Rows are points. The points of each table are mixes of a few directions, plus a little noise. Count the directions of each table, and those that both share. Where both have some left over, give the other angles between the two spaces (their principal angles), to ten degrees, smallest first.

First (7 x 2)
[[ 0.39 -0.16]
 [ 0.56 -0.23]
 [-0.78  0.32]
 [-0.48  0.20]
 [-0.04  0.02]
 [ 0.26 -0.10]
 [ 0.10 -0.04]]
Second (4 x 2)
[[-0.53  0.21]
 [ 0.29 -0.12]
 [-0.33  0.13]
 [ 0.57 -0.23]]
Directions: first 1, second 1, shared 1

First (5 x 4)
[[ 0.43  0.27 -0.44  0.00]
 [ 0.02  0.05  0.30 -0.19]
 [-0.46 -0.24  0.93 -0.22]
 [-0.02 -0.02 -0.16  0.08]
 [-0.03 -0.08 -0.63  0.33]]
Second (7 x 4)
[[-0.35 -0.21  0.37  0.00]
 [-0.24  0.28  0.00  0.78]
 [ 0.18  0.09  0.20 -0.35]
 [ 0.35 -0.04  0.24 -0.80]
 [-0.11  0.14 -0.49  0.78]
 [ 0.08 -0.11 -0.29 -0.02]
 [ 0.14 -0.14 -0.05 -0.37]]
Directions: first 2, second 3, shared 2

First (10 x 8)
[[ 0.22 -0.50 -0.20 -0.31 -0.59 -0.18  0.49  0.19]
 [ 0.58  0.06 -0.06  0.29  0.49  0.39 -0.61 -0.09]
 [-0.44  0.13  0.12 -0.09 -0.09 -0.19  0.23 -0.02]
 [-0.36  0.24  0.13  0.05  0.13 -0.05 -0.07 -0.07]
 [ 0.64 -1.01 -0.44 -0.52 -0.99 -0.24  0.77  0.37]
 [-0.66  0.43  0.23  0.06  0.16 -0.13  0.00 -0.09]
 [-0.63  0.47  0.24  0.12  0.25 -0.09 -0.08 -0.14]
 [ 0.45 -0.12 -0.12  0.09  0.15  0.21 -0.25 -0.03]
 [ 0.25  0.23  0.05  0.30  0.50  0.31 -0.56 -0.13]
 [-0.06  0.02 -0.02 -0.01 -0.01 -0.02  0.04  0.03]]
Second (10 x 8)
[[-0.68 -0.02 -0.18 -0.01  0.05  0.27  0.50 -0.05]
 [ 0.42  0.08  0.33  0.21 -0.43  0.02 -0.90 -0.07]
 [-0.50 -0.01 -0.13 -0.08  0.06  0.05  0.49 -0.01]
 [-0.36 -0.04 -0.13  0.04  0.08  0.28  0.24 -0.06]
 [ 0.38  0.06  0.16 -0.07 -0.08 -0.33 -0.27  0.07]
 [ 0.13  0.02  0.17  0.22 -0.29  0.21 -0.61 -0.07]
 [ 1.02  0.07  0.32  0.00 -0.15 -0.50 -0.78  0.08]
 [-0.48 -0.14 -0.48  0.09  0.49  0.67  0.60 -0.09]
 [-0.53  0.12  0.16 -0.27 -0.25 -0.48  0.46  0.07]
 [ 0.54 -0.09 -0.21 -0.13  0.52 -0.19  0.24  0.11]]
Directions: first 2, second 3, shared 1; angles 70

First (9 x 11)
[[-0.16 -0.45  0.15 -0.39 -0.53  0.31 -0.01  0.05  0.35  0.45  0.01]
 [ 0.16  0.16  0.30  0.28  0.28 -0.02 -0.05  0.03 -0.05 -0.75  0.03]
 [-0.34  1.05  0.14  0.11  0.00  0.10  0.14 -0.75  0.11 -0.30  0.49]
 [ 0.01 -0.02 -0.52 -0.15  0.20 -0.92 -0.26  0.47 -0.30  1.10  0.02]
 [ 0.33 -1.03  0.08 -0.04 -0.11  0.31 -0.05  0.53  0.04 -0.21 -0.49]
 [ 0.16 -0.24 -0.01  0.15  0.03  0.32  0.16 -0.01 -0.05 -0.43 -0.25]
 [-0.09  0.38  0.20  0.10  0.05  0.08  0.05 -0.25  0.07 -0.38  0.16]
 [ 0.22  0.11 -0.45  0.29  0.30 -0.05  0.22 -0.08 -0.42 -0.16 -0.28]
 [-0.27  0.05  0.07 -0.35 -0.28 -0.17 -0.18  0.00  0.24  0.67  0.29]]
Second (10 x 11)
[[ 0.14 -0.13  0.52 -0.18 -0.39  0.07  0.05  0.73 -0.25  0.19  0.03]
 [-0.28  0.10  0.76  0.13 -0.36  0.34 -0.40  0.50 -0.30  0.09 -0.33]
 [-0.29  0.06 -0.16  0.12  0.36  0.29 -0.12 -0.14  0.15 -0.11 -0.17]
 [-0.17 -0.35 -0.18 -0.19  0.40  0.32  0.23  0.64  0.23  0.06  0.12]
 [-0.10 -0.12 -0.47  0.34 -0.14 -0.78 -0.01 -0.58  0.24  0.03  0.45]
 [-0.20 -0.08 -0.49  0.01  0.58  0.23  0.10 -0.14  0.31 -0.12  0.00]
 [ 0.18  0.44  0.44  0.04 -0.27  0.16 -0.27 -0.35 -0.34 -0.09 -0.40]
 [ 0.39  0.10  0.12  0.27 -0.94 -1.16 -0.08 -0.62 -0.24  0.15  0.46]
 [ 0.48 -0.20 -0.26 -0.54  0.30  0.19  0.54  0.38  0.07  0.02  0.14]
 [-0.14  0.18 -0.29  0.03  0.49  0.35 -0.05 -0.40  0.15 -0.22 -0.26]]
Directions: first 4, second 4, shared 0; angles 40, 60, 70, 90

First (10 x 14)
[[ 0.51 -0.02  0.09  0.43 -0.03  0.70  0.11  0.28 -0.05  0.25 -0.18  0.20
  -0.61 -0.04]
 [-0.34 -0.09 -0.30 -0.40  0.13 -0.55  0.29 -0.11  0.12 -0.05  0.29 -0.02
   0.03  0.53]
 [ 0.55 -0.04 -0.27 -0.31  0.02 -0.28 -0.21  0.32  0.35 -0.19 -0.28  0.05
  -0.25  0.36]
 [-0.06  0.26  0.62  0.38  0.05  0.47 -0.08 -0.12 -0.55  0.53  0.02 -0.09
  -0.08 -0.43]
 [ 0.37  0.14  0.30  0.22 -0.12  0.31 -0.46  0.11 -0.08 -0.02 -0.36 -0.05
   0.10 -0.51]
 [-0.18 -0.66 -0.22 -0.46 -0.17 -0.48 -0.27  0.08  0.27 -0.61 -0.06  0.03
  -0.09  0.62]
 [-0.71 -0.48 -0.16 -0.54  0.11 -0.67  0.31 -0.19 -0.04 -0.11  0.46 -0.02
  -0.17  0.95]
 [ 0.44  0.74  0.22  0.38  0.07  0.37 -0.16  0.00 -0.12  0.35 -0.23 -0.10
   0.38 -0.92]
 [-0.05  0.54  0.09  0.35  0.04  0.26  0.09 -0.21 -0.11  0.22  0.04 -0.09
   0.54 -0.80]
 [-0.53 -0.39 -0.38 -0.05 -0.10 -0.13  0.35 -0.18  0.21 -0.37  0.29  0.09
   0.16  0.23]]
Second (10 x 14)
[[ 0.76 -0.64 -0.48 -0.25  0.07 -0.07  0.33 -0.60  0.14  0.06  0.09  0.14
   0.02  0.69]
 [ 0.74 -0.57 -0.30 -0.75 -0.02 -0.02  0.04  0.03  0.19 -0.21 -0.10 -0.02
  -0.62  0.86]
 [-0.03 -0.11 -0.16  0.11  0.03  0.03  0.11 -0.06 -0.01 -0.10  0.03  0.03
   0.05 -0.10]
 [-0.64  0.37  0.38  0.40 -0.10 -0.23 -0.39  0.18 -0.03 -0.01 -0.07 -0.01
   0.45 -0.47]
 [-0.10  0.73  0.67 -0.22 -0.05  0.14 -0.25  0.33 -0.11  0.53 -0.03 -0.15
  -0.20 -0.03]
 [-0.68  0.23  0.08  0.70  0.00 -0.11 -0.08 -0.05 -0.09 -0.08  0.05  0.06
   0.61 -0.73]
 [-0.15  0.11  0.30 -0.27 -0.13 -0.19 -0.45  0.40  0.09 -0.15 -0.19 -0.08
  -0.18  0.14]
 [ 0.15 -0.20 -0.65  0.33  0.24  0.54  0.85 -0.28 -0.22 -0.07  0.26  0.02
  -0.14 -0.42]
 [-0.70  0.45  0.29  0.40 -0.05  0.00 -0.23  0.36 -0.12 -0.08 -0.05 -0.06
   0.20 -0.68]
 [ 0.66 -0.37 -0.15 -0.46  0.00 -0.09  0.07 -0.28  0.15  0.13 -0.01  0.05
  -0.18  0.74]]
Directions: first 5, second 4, shared 1; angles 30, 40, 70

First (8 x 24)
[[ 0.19  0.08  0.10 -0.12  0.32  0.73 -0.38 -0.14  0.00 -0.01  0.43  0.34
  -0.25  0.38 -0.11 -0.15 -0.45 -0.09  0.38 -0.19  0.04  0.40 -0.45 -0.13]
 [-0.39 -0.15 -0.23  0.26 -0.64 -1.46  0.74  0.28 -0.01  0.04 -0.86 -0.69
   0.50 -0.75  0.22  0.29  0.90  0.21 -0.76  0.40 -0.08 -0.80  0.93  0.27]
 [ 0.12  0.05  0.07 -0.08  0.19  0.44 -0.23 -0.08 -0.01 -0.01  0.25  0.22
  -0.16  0.23 -0.07 -0.09 -0.27 -0.06  0.23 -0.12  0.01  0.23 -0.28 -0.08]
 [ 0.29  0.12  0.16 -0.18  0.45  1.02 -0.53 -0.19  0.00 -0.02  0.60  0.49
  -0.36  0.53 -0.14 -0.21 -0.65 -0.13  0.54 -0.27  0.05  0.56 -0.65 -0.19]
 [ 0.21  0.07  0.13 -0.12  0.33  0.74 -0.40 -0.14  0.01 -0.02  0.44  0.37
  -0.25  0.39 -0.10 -0.16 -0.48 -0.10  0.40 -0.20  0.04  0.40 -0.48 -0.13]
 [-0.20 -0.08 -0.13  0.13 -0.33 -0.75  0.38  0.14 -0.01  0.02 -0.45 -0.35
   0.25 -0.38  0.12  0.14  0.44  0.12 -0.39  0.20 -0.04 -0.40  0.46  0.14]
 [-0.14 -0.05 -0.08  0.08 -0.23 -0.50  0.28  0.09 -0.01  0.02 -0.28 -0.24
   0.17 -0.24  0.08  0.10  0.32  0.06 -0.26  0.14 -0.01 -0.28  0.31  0.09]
 [-0.08 -0.03 -0.03  0.05 -0.10 -0.26  0.12  0.05 -0.01  0.03 -0.15 -0.13
   0.08 -0.15  0.05  0.06  0.15  0.04 -0.13  0.08 -0.02 -0.13  0.16  0.05]]
Second (10 x 24)
[[-0.40  0.31 -0.05  0.05 -0.27 -0.08 -0.33 -0.06  0.27  0.20  0.15 -0.07
   0.37 -0.01  0.06  0.04  0.14 -0.03  0.21  0.01  0.13 -0.12 -0.28 -0.28]
 [ 1.04 -0.48  0.26  0.31  0.60 -0.05  0.36 -0.34 -0.82  0.00 -0.38  0.43
  -1.23  0.03 -0.38  0.13 -0.39  0.23 -0.89  0.16 -0.34  0.20  0.61  0.84]
 [-0.02 -0.36 -0.07 -0.05  0.12  0.20  0.43  0.13  0.11 -0.14 -0.23 -0.22
  -0.43  0.06  0.22  0.04  0.10  0.12  0.20 -0.22  0.07  0.19 -0.03  0.47]
 [-0.19  0.37  0.04  0.12 -0.20 -0.16 -0.44 -0.17  0.08  0.25  0.21  0.12
   0.44 -0.04 -0.15  0.05  0.03 -0.05 -0.03  0.15  0.03 -0.17 -0.13 -0.40]
 [ 0.00  0.60  0.21  0.44 -0.15 -0.38 -0.78 -0.59 -0.26  0.59  0.21  0.48
   0.23 -0.08 -0.48  0.21 -0.12  0.00 -0.48  0.44 -0.06 -0.26 -0.02 -0.36]
 [-0.24  0.72  0.31  0.73 -0.21 -0.39 -0.96 -0.79 -0.13  0.97  0.18  0.46
   0.09 -0.01 -0.45  0.43  0.01  0.15 -0.41  0.45  0.06 -0.26 -0.27 -0.16]
 [-0.41  0.05 -0.26 -0.46 -0.23  0.16  0.11  0.48  0.46 -0.38  0.19 -0.36
   0.76 -0.03  0.31 -0.26  0.17 -0.25  0.57 -0.22  0.12 -0.03 -0.18 -0.53]
 [-0.14 -0.09 -0.21 -0.44 -0.09  0.17  0.22  0.43  0.30 -0.44  0.10 -0.26
   0.48 -0.03  0.27 -0.26  0.07 -0.20  0.39 -0.19  0.05  0.05 -0.03 -0.35]
 [ 0.20 -0.50 -0.14 -0.39  0.19  0.27  0.63  0.44  0.03 -0.55 -0.16 -0.28
  -0.19  0.04  0.29 -0.22 -0.01 -0.06  0.22 -0.28 -0.05  0.19  0.18  0.22]
 [ 0.30 -0.60 -0.12 -0.30  0.28  0.27  0.72  0.40 -0.02 -0.50 -0.30 -0.27
  -0.52  0.05  0.28 -0.13  0.00  0.06  0.18 -0.31 -0.02  0.26  0.18  0.53]]
Directions: first 1, second 3, shared 0; angles 90
